Each row is a point. The ring and each string are closed loops that go straight from each point to the next, and from the last back to the first. Before rounding, they use only three directions, however many columns there are. Count how often each string passes through the ring. Passing back the other way cancels.

Ring (7 x 3):
-34, -19, -17
-21, -1, -30
13, 21, -34
41, 21, -17
39, 28, -4
3, 17, 3
-20, -7, 0
String (27 x 3):
14, 2, -14
33, -3, -11
60, 21, -10
52, 39, -10
26, 36, -13
12, 14, -11
28, 43, -7
32, 47, 4
15, 16, 7
3, -10, -1
4, 15, -12
-10, 19, -3
-16, 14, -6
-36, -9, -1
-45, -44, 1
-24, -33, -6
-48, -45, -11
-57, -46, -19
-16, -22, -15
-10, 8, -23
-2, 12, -21
-6, -16, -20
-2, 9, -42
5, -9, -21
17, 1, -28
8, 6, -16
18, 29, -22
Times through: 1

Ring, 6 rows:
27, 10, -7, 21, -30, 12, -6, 8
16, 20, 7, 6, -20, -3, -28, -4
1, 20, 0, 0, 16, -15, -12, -9
-2, 11, -19, 8, 39, -11, 23, -3
6, -3, -26, 13, 25, 1, 39, 13
17, -5, -22, 18, -3, 10, 29, 19
String (28 x 8):
0, -9, -37, 15, 44, 0, 60, 16
0, 0, -7, -1, 17, -9, 11, 9
6, 6, -10, 6, 13, -5, 10, 5
9, 9, -13, 11, 11, -3, 11, 3
-1, 7, -2, -4, 17, -13, 0, 2
-8, 19, -14, 2, 49, -19, 13, -12
-6, 23, -17, 8, 51, -18, 14, -16
4, 19, -20, 15, 32, -7, 16, -10
2, 21, -22, 15, 39, -9, 19, -12
-7, 23, -23, 10, 59, -18, 23, -17
-7, 12, -11, -1, 41, -18, 13, -5
6, 7, -7, 4, 9, -6, 4, 4
8, 9, -24, 17, 26, -1, 28, 1
4, 4, -38, 22, 45, 0, 53, 5
4, -5, -39, 20, 42, 2, 59, 13
13, -1, -36, 25, 22, 9, 48, 12
11, 3, -14, 11, 4, 1, 15, 9
10, -1, -6, 4, -3, -1, 7, 14
20, -10, -16, 15, -18, 13, 22, 25
32, -3, -31, 35, -20, 24, 35, 20
25, 4, -24, 28, -11, 15, 23, 12
15, 6, -13, 14, -3, 4, 10, 8
17, 0, -8, 10, -14, 5, 5, 14
28, -7, -21, 24, -24, 19, 25, 24
28, -10, -31, 30, -17, 23, 40, 26
16, -10, -19, 14, -6, 10, 28, 24
9, -1, -9, 5, 2, -1, 12, 13
4, -10, -20, 6, 18, 0, 35, 20
Times through: 1

Ring:
11, 3, -17, -8, -9, 15, -7, -2, -9, 21, -8, -13
1, -2, -10, -18, -5, 25, -6, -8, -13, 15, -4, -29
-7, -6, 0, -18, -7, 11, -1, -14, -12, 5, -1, -32
-5, -5, 6, -10, -14, -23, 9, -15, -7, -12, -3, -25
9, 1, -3, 1, -20, -40, 10, -6, -1, -11, -9, -8
13, 4, -12, 2, -16, -17, 1, -2, -4, 9, -10, -3
String (25 x 12):
5, 1, -11, -9, -9, 12, -5, -6, -10, 19, -6, -15
14, 3, -18, -10, -12, 4, -2, -1, -6, 8, -9, -17
16, 5, -23, -9, -9, 22, -9, 2, -9, 24, -10, -13
13, 4, -22, -10, -7, 27, -11, 0, -10, 28, -9, -13
14, 2, -19, -12, -10, 9, -4, 0, -7, 10, -9, -19
4, 0, -8, -10, -10, 6, -2, -7, -9, 12, -6, -18
-4, -2, -9, -16, -2, 39, -12, -10, -17, 32, -2, -24
-5, -4, -9, -23, 0, 47, -12, -11, -18, 27, -1, -35
0, -4, -9, -23, -5, 22, -4, -9, -12, 6, -3, -37
-23, -10, 12, -20, -2, 26, -5, -24, -19, 18, 4, -35
-6, -5, 2, -12, -10, -1, 2, -15, -11, 4, -2, -25
5, -2, -6, -12, -13, -12, 5, -8, -6, -7, -6, -25
0, -5, 2, -14, -15, -25, 10, -12, -5, -20, -5, -30
-1, -5, 4, -11, -15, -29, 11, -13, -5, -19, -4, -27
6, -2, -4, -10, -15, -23, 8, -8, -4, -14, -7, -24
-3, -4, 2, -8, -13, -16, 5, -13, -7, -3, -4, -21
-11, -6, 10, -9, -12, -16, 6, -18, -10, -2, -1, -23
4, -2, -5, -10, -13, -12, 4, -9, -6, -4, -6, -22
3, -4, -4, -15, -12, -11, 6, -10, -6, -11, -5, -31
-15, -9, 7, -22, -5, 12, 1, -20, -14, 2, 2, -39
-16, -8, 6, -19, -3, 27, -5, -20, -17, 18, 2, -33
-10, -5, -3, -21, -1, 38, -9, -15, -18, 24, 0, -33
6, -1, -18, -22, -3, 37, -10, -4, -13, 19, -5, -33
9, 1, -20, -18, -4, 37, -11, -3, -13, 25, -6, -25
3, 1, -15, -12, -4, 36, -13, -6, -14, 34, -5, -17
Times through: 1
String:
10, 1, -8, -5, -16, -20, 5, -5, -4, -5, -9, -15
19, 3, -14, -3, -19, -32, 8, 1, 1, -13, -12, -12
14, 5, -8, 8, -21, -39, 7, -2, 0, -1, -12, 3
16, 5, -12, 6, -20, -31, 4, -1, -1, 3, -12, 2
17, 4, -15, -3, -17, -19, 3, 0, -2, -1, -11, -10
9, 1, -10, -7, -14, -10, 2, -5, -5, 1, -8, -16
10, 2, -11, -5, -13, -7, 0, -4, -6, 6, -9, -13
17, 4, -18, -6, -14, -6, -1, 1, -4, 6, -11, -12
18, 5, -21, -5, -12, 7, -5, 2, -6, 17, -11, -9
10, 5, -20, -4, -7, 30, -13, -1, -12, 39, -8, -5
17, 4, -22, -10, -10, 13, -6, 2, -7, 14, -10, -16
13, 2, -17, -11, -11, 6, -3, -1, -7, 8, -9, -20
16, 2, -18, -13, -12, 1, 0, 0, -5, 1, -10, -22
10, 1, -20, -18, -5, 34, -10, -2, -12, 21, -7, -26
-2, -2, -13, -21, 1, 53, -15, -9, -18, 36, -2, -30
-6, -3, -7, -18, -2, 38, -10, -12, -17, 27, -1, -28
-2, -2, -4, -11, -9, 8, -2, -11, -11, 12, -4, -21
5, -1, -9, -13, -10, 2, 0, -7, -8, 2, -6, -24
7, -2, -11, -19, -9, 5, 1, -6, -8, -3, -6, -32
7, -2, -9, -17, -11, -1, 2, -6, -7, -5, -6, -30
3, -2, -5, -10, -12, -5, 2, -9, -8, 3, -6, -21
-4, -4, 1, -12, -10, -2, 2, -13, -10, 3, -3, -24
6, -2, -6, -12, -13, -11, 5, -7, -6, -7, -7, -25
6, -3, -5, -14, -14, -18, 7, -8, -4, -15, -7, -28
-5, -7, 7, -13, -14, -26, 11, -15, -6, -19, -3, -30
6, -2, -4, -10, -15, -23, 8, -8, -4, -14, -7, -24
4, -1, -5, -8, -13, -13, 4, -8, -6, -2, -6, -19
-6, -4, 9, -4, -16, -30, 9, -16, -6, -8, -3, -17
-7, -5, 14, 1, -20, -52, 15, -17, -3, -18, -4, -12
-1, -3, 10, 4, -23, -60, 17, -14, 0, -22, -6, -8
1, -1, 4, 2, -19, -42, 11, -11, -2, -10, -7, -8
1, -1, 0, -2, -15, -21, 5, -10, -6, 2, -6, -11
Times through: 1
